Rows are points. Each copy is the shape, with its points in the same order, turned, moved and blurred by noise. Is it also mirrored, or only turned?
In the rows, zero is written as 128.

Shape (6 x 2)
[[ 74 139]
 [192 173]
 [179 171]
 [145 168]
 [148 156]
 [122  59]]
Copy 1 (6 x 2)
[[ 69  90]
 [194  98]
 [178  98]
 [143  87]
 [143  99]
 [ 84 181]]
Copy 1 is: mirrored
Copy 2 (6 x 2)
[[ 64 130]
 [165  57]
 [154  65]
 [122  77]
 [129  89]
 [134 189]]
Copy 2 is: mirrored

Shape (7 x 3)
[[157 123 105]
 [133  74  14]
 [107 126 154]
 [176 220 147]
 [124 105 160]
 [148 130 150]
 [187  98 110]]
Copy 1 (7 x 3)
[[142 120 118]
 [141 134   8]
 [ 83 135 158]
 [192 131 209]
 [ 77 119 152]
 [117 113 158]
 [134  80 105]]
Copy 1 is: only turned
Copy 2 (7 x 3)
[[182 141 115]
 [217 237  79]
 [115 143 147]
 [135  48  82]
 [137 146 165]
 [147 119 145]
 [212 136 135]]
Copy 2 is: mirrored
Copy 3 (7 x 3)
[[143 160 109]
 [ 81 238  83]
 [107 100 139]
 [213  85  74]
 [120 116 157]
 [142 119 141]
 [157 182 141]]
Copy 3 is: mirrored

Shape (10 x 4)
[[143 110 132  98]
 [136 115 174 161]
 [120 109 116 140]
 [128 109 182  98]
 [116 154 122 110]
 [121 102   7 108]
 [154 128 175 126]
 [131 120 177 120]
 [189 149 163 179]
 [122 117 171 110]]
Copy 1 (10 x 4)
[[113  91 148 119]
 [154 110 162 166]
 [131 124 124 142]
 [105  72 180 154]
 [ 99 138 143 116]
 [ 95 133  33  68]
 [134 100 182 143]
 [124  95 171 159]
 [192 143 184 128]
 [113  93 165 150]]
Copy 1 is: only turned
Copy 2 (10 x 4)
[[125 154 151  99]
 [129 166 153 174]
 [118 153 110 131]
 [110 147 184 130]
 [140 116 128 117]
 [112 157  29  46]
 [140 160 177 143]
 [117 148 168 143]
 [198 194 146 165]
 [118 138 168 130]]
Copy 2 is: mirrored
Copy 3 (10 x 4)
[[109 124 145 149]
 [163  96 149 101]
 [105  94 129 111]
 [140 149 173 135]
 [ 99 148 116 120]
 [ 10  86  70 156]
 [156 129 148 135]
 [149 135 163 125]
 [192 100  92 133]
 [134 145 158 119]]
Copy 3 is: mirrored
Copy 4 (10 x 4)
[[152 146 144  85]
 [152  90 128 139]
 [124 120 112  98]
 [163 108 174 102]
 [103 152 153 109]
 [ 83 197  67  34]
 [168 123 152 131]
 [155 107 160 117]
 [170 136 107 184]
 [149 114 161 105]]
Copy 4 is: only turned

Shape (12 x 6)
[[158 140 128 130 121 157]
 [120 188  90 186 122  77]
 [ 87 117  82 133 118 159]
 [104 145 160  95 171 154]
 [136  81  93 192 213 101]
 [157 150  55 107 158 126]
 [ 33 172 156 130  71 132]
 [156  71  71  66  86 134]
 [ 64 115  62 101 123 160]
 [147  95  83 212 111  89]
 [144  71 127 103 131 150]
 [173 144 184 111 111 154]]
Copy 1 (12 x 6)
[[175 107 153 132 127 150]
 [139 192 139 174 109  89]
 [128 150 162 122  75 185]
 [122 122 154  71 161 158]
 [ 63 106  73 172 109 144]
 [172 158  80 128 109 165]
 [124 181 249  86 102 116]
 [195  96 113  80  31 168]
 [126 172 156  92  64 202]
 [120 113 125 201  54 107]
 [142  71 135  93  85 166]
 [188  78 173 103 154 121]]
Copy 1 is: only turned
Copy 2 (12 x 6)
[[159 122 130 122 112 102]
 [140 201 173 146 151 151]
 [136 133  81 113 110 164]
 [116  89  87 161 148  93]
 [141  91 173  99 210 193]
 [145 154 114  74 165 103]
 [ 82 167  95 209  73 150]
 [107 112 111  27  82 116]
 [114 145  46  93 118 167]
 [143 136 200  95 122 194]
 [123  64 118  87 110 124]
 [147  96 148 143  94  56]]
Copy 2 is: mirrored
Copy 3 (12 x 6)
[[169 127 149 128 124 158]
 [123 171 178 113 108  63]
 [ 88 108 136 111 103 154]
 [121 159 115 158 174 178]
 [ 99  72 183 192 161  76]
 [148 102  93 126 120  90]
 [ 72 211 166  74 121 186]
 [151  51 109  53 149 157]
 [ 65 105 101  98 108 157]
 [124  84 224 110 116  81]
 [138  74 143 120 170 176]
 [196 150 159 123 164 189]]
Copy 3 is: only turned

Shape (13 x 8)
[[123 154 120  70 155  78 162 120]
 [118 152 194 113 127 101 159  84]
 [158 114  76 154  26 140 102  93]
 [ 90 101 102  72  97 158  69 127]
 [140 164 123 213 120 101  61 110]
 [139 140 128  90 151 118 156 187]
 [111 160 178  46 141  93 161 123]
 [ 96 195 146 154 161 137  96 104]
 [154 161 142 211 115  93  57 173]
 [128 155 152 114  42 109  90  99]
 [179 178 155 215 142 160  35 135]
 [ 62  90 168 148  80 169  72  93]
 [ 62 141 125 137  77 187  86 155]]
Copy 1 (13 x 8)
[[113 135  94 119 184  83 175 126]
 [111 189  93 115 147  98 115  89]
 [ 69  65 168 140  48 107 105  93]
 [ 83  86 215 121 175 101 116 114]
 [139 108 138 183  77  26  67 102]
 [163 121 128 101 162 116 151 168]
 [103 184 113  70 193  99 153 122]
 [114 148 121 174 171  39  69 131]
 [173 119 149 157  59  37  69 136]
 [ 58 154 171 108  83  67 111  97]
 [164 101 134 144  96  22   7 127]
 [ 95 141 219 167 127 114  62  75]
 [ 81 127 222 160 130 103  72 171]]
Copy 1 is: only turned
Copy 2 (13 x 8)
[[111  40 126 118 131 166 137 155]
 [105  78 129 197 101 185 112 173]
 [139 145  68 152  79  52  84 115]
 [122 126  90 105  92 160  95  52]
 [146 150 155 188 173  94  51 131]
 [148 101 151  91 123 171 159 151]
 [115  44 131 132  94 215 128 158]
 [164 109 123 185 179 181  80 132]
 [165 172 197 149 154 105  54 150]
 [135 110 106 157  63 130  43 139]
 [216 166 188 210 155 118  70 103]
 [103 188  88 183  94 181  67  83]
 [160 184  68 125 117 180  77 101]]
Copy 2 is: mirrored
Copy 3 (13 x 8)
[[162 112 132  82 135  92 126  49]
 [182 106 132 112 178 143 164  82]
 [140 166  58 143  67 118 179 176]
 [131 113 152  89  53  91 170 179]
 [ 80 136  89 206 155 135 116 146]
 [169 149 145  96 127  89  77  82]
 [184 112 170  77 144 107 142  46]
 [ 81 136 160 128 175 131 124 122]
 [116 160 119 229 131 126  87 142]
 [147 149 121 161 102 127 204 128]
 [ 69 170 138 190 134 179  87 158]
 [151 109 163 137 131 129 191 221]
 [125 158 172 122 118  82 150 207]]
Copy 3 is: only turned
